Every row gives one point. Each copy is the shape, with its points in the same order, stretched, turned, moved and blurred by noise. Say if it was mirrored as well.

Shape:
[-0.40 +0.23 -0.12]
[-0.45 +0.21 +0.28]
[-0.65 +0.50 +0.01]
[-0.11 -0.05 +0.32]
[+0.67 -0.09 -0.39]
[+0.61 -0.46 -0.44]
[-0.02 +0.20 +0.26]
[+0.80 -0.02 -0.20]
Copy 1, 8 rows:
[-0.04 -0.38 -0.20]
[-0.10 -0.56 +0.17]
[+0.00 -0.67 -0.19]
[-0.15 -0.30 +0.37]
[+0.05 +0.71 +0.05]
[-0.19 +0.71 +0.02]
[+0.05 -0.25 +0.32]
[+0.12 +0.69 +0.27]
Copy 1 is: mirrored
Copy 2, 8 rows:
[+0.20 -0.58 -0.27]
[+0.02 -0.74 +0.24]
[+0.02 -1.12 -0.29]
[-0.05 -0.22 +0.39]
[-0.07 +0.90 -0.56]
[+0.34 +1.11 -0.39]
[-0.29 -0.28 +0.06]
[-0.29 +0.95 -0.41]
Copy 2 is: only turned

Shape (12 x 6):
[+0.13 +0.05 +0.64 -0.25 +0.30 +0.00]
[+0.43 -0.07 -0.56 -0.17 -0.25 +0.40]
[+0.34 +0.05 -0.07 -0.28 -0.37 -0.38]
[+0.54 -0.17 -0.19 -0.23 -0.10 +0.09]
[-0.27 +0.35 -0.36 -0.31 -0.16 +0.41]
[-0.08 -0.32 +0.45 +0.58 +0.11 +0.10]
[-0.22 +0.03 +0.60 +0.75 -0.09 +0.33]
[+1.19 -0.44 -0.31 +0.15 -0.40 +0.47]
[+0.08 +0.11 -0.52 -0.28 +0.13 -0.24]
[+0.46 -0.43 -0.45 +0.17 +0.48 +0.34]
[-0.09 +1.41 +0.33 +1.08 -0.39 -0.11]
[-0.08 -0.20 -0.22 -0.26 -0.33 +0.32]
Copy 1:
[-0.15 +0.51 +0.05 +0.14 +0.06 +0.70]
[+0.58 -0.75 +0.04 -0.29 +0.37 +0.12]
[+0.12 +0.01 -0.44 -0.25 +0.07 +0.06]
[+0.52 -0.11 -0.13 -0.18 +0.35 +0.27]
[-0.07 -1.03 +0.12 -0.20 +0.00 +0.28]
[+0.24 +0.56 +0.66 +0.07 -0.23 -0.40]
[-0.06 +0.38 +0.88 -0.40 -0.36 -0.37]
[+1.15 +0.04 +0.12 -0.56 +0.61 -0.02]
[+0.08 -0.40 -0.29 +0.17 +0.40 +0.11]
[+0.81 -0.05 +0.33 +0.29 +0.70 -0.05]
[-1.26 +0.53 +0.22 -1.46 +0.15 -0.25]
[+0.39 -0.75 +0.24 -0.03 -0.23 -0.02]
Copy 1 is: mirrored
Copy 2 (12 x 6):
[+0.39 +0.47 -0.13 +0.19 +0.14 +0.07]
[-0.02 -0.29 -0.21 +0.33 -0.72 -0.06]
[+0.31 -0.24 +0.02 -0.08 -0.32 +0.32]
[+0.12 -0.08 -0.04 +0.31 -0.64 +0.23]
[+0.11 -0.08 -0.12 -0.07 -0.28 -0.66]
[-0.47 +0.28 -0.28 +0.17 +0.20 +0.23]
[-0.48 +0.17 -0.62 +0.02 +0.50 -0.10]
[-0.19 -0.47 -0.49 +0.77 -0.99 +0.58]
[+0.24 +0.12 +0.11 -0.17 -0.56 +0.01]
[-0.38 +0.30 -0.15 +0.47 -0.84 +0.27]
[-0.15 -0.04 -1.43 -0.99 +0.80 -0.29]
[-0.07 -0.25 +0.06 +0.23 -0.33 -0.24]
Copy 2 is: only turned

Shape:
[+0.60 -0.55 -0.35 +0.29 -0.67 -0.44 -0.08 +0.30]
[+0.31 +0.47 -0.22 +0.37 -0.68 -0.16 -0.08 -0.40]
[+0.20 -0.32 -0.44 +0.34 +0.04 -0.30 -0.12 -0.33]
[+0.09 +0.22 +0.39 +0.22 +0.74 +0.00 +0.08 -0.63]
[-0.68 -0.40 +0.25 +0.15 -0.33 -0.17 -0.33 +0.68]
[-0.18 -0.01 +0.32 -0.53 +0.13 +0.63 -0.46 -0.24]
[+0.01 -0.15 +0.50 +0.68 -0.63 +0.05 +0.91 +0.86]
[+0.00 +0.15 +0.59 -0.21 -0.07 -0.43 +0.12 -0.18]
[-0.10 +0.04 +0.14 +0.48 +0.05 -0.20 +0.24 +1.02]
[-0.22 -0.14 +0.20 +0.14 +0.13 +0.10 -0.23 +0.22]
[-0.65 +0.18 -0.36 -0.08 -0.44 +0.05 +0.10 -0.04]
[-0.11 -0.37 +0.01 -0.05 -0.22 +0.23 +0.35 -0.32]
[-0.29 +0.01 -0.45 +0.14 -0.42 -0.24 -0.21 +0.03]
[+0.32 +0.06 +0.04 -0.01 +0.45 +0.56 +0.44 +0.37]
Copy 1, 14 rows:
[+0.39 +0.66 -0.08 -0.36 -0.38 +0.48 +0.30 -0.83]
[-0.02 +0.96 -0.12 -0.31 +0.13 -0.05 -0.13 +0.10]
[+0.14 +0.29 -0.26 -0.62 -0.44 +0.01 +0.31 -0.28]
[+0.21 -0.54 -0.50 -0.27 -0.20 -0.54 -0.28 +0.24]
[-0.16 -0.21 -0.16 -0.01 +0.01 +0.07 -0.03 -1.33]
[+0.21 -0.32 +0.39 +0.16 -0.11 -0.90 +0.38 +0.13]
[+0.35 +0.24 +0.00 -0.47 +0.58 +0.66 -1.13 -1.38]
[+0.04 -0.30 -0.03 +0.37 -0.16 -0.04 -0.53 -0.10]
[+0.09 -0.28 -0.65 -0.31 +0.38 +0.44 -0.15 -0.96]
[+0.14 -0.26 -0.23 -0.16 -0.04 -0.23 +0.14 -0.62]
[-0.43 +0.44 +0.37 -0.33 +0.27 -0.05 -0.20 -0.06]
[+0.23 +0.23 +0.61 -0.39 -0.17 -0.13 -0.38 -0.24]
[-0.33 +0.50 -0.03 -0.39 -0.02 +0.07 +0.22 -0.29]
[+0.56 -0.35 +0.02 -0.48 +0.30 -0.14 +0.08 +0.11]
Copy 1 is: mirrored
Copy 2 (14 x 8):
[+0.68 -0.73 +0.47 -0.27 -0.36 -0.16 -0.22 +0.84]
[-0.17 -0.28 +1.18 -0.33 +0.04 -0.43 +0.00 -0.16]
[-0.17 -0.59 +0.01 -0.40 -0.12 -0.92 -0.12 -0.01]
[-0.35 +0.55 -0.66 -0.65 -0.21 -0.49 +0.55 -0.95]
[-0.27 -0.72 -0.34 +1.08 -0.08 +0.55 +0.35 +0.48]
[-0.92 +0.27 -0.85 +0.05 +0.12 +0.56 -0.51 -0.17]
[+1.16 -0.11 +0.51 +0.19 +0.25 +1.04 +1.38 +0.37]
[-0.11 +0.68 +0.23 +0.05 -0.33 -0.24 +0.43 -0.05]
[+0.80 -0.31 -0.12 +0.56 -0.24 +0.77 +0.79 -0.26]
[-0.29 -0.19 -0.52 +0.15 -0.18 +0.33 +0.15 -0.07]
[-0.32 -0.42 +0.52 +0.86 +0.74 -0.09 -0.09 +0.05]
[-0.08 -0.10 -0.15 -0.10 +0.55 -0.16 +0.14 +0.34]
[-0.22 -0.66 +0.50 +0.48 +0.19 -0.36 -0.13 +0.12]
[+0.64 +0.22 -0.81 -0.38 +0.25 +0.87 +0.15 -0.51]
Copy 2 is: mirrored
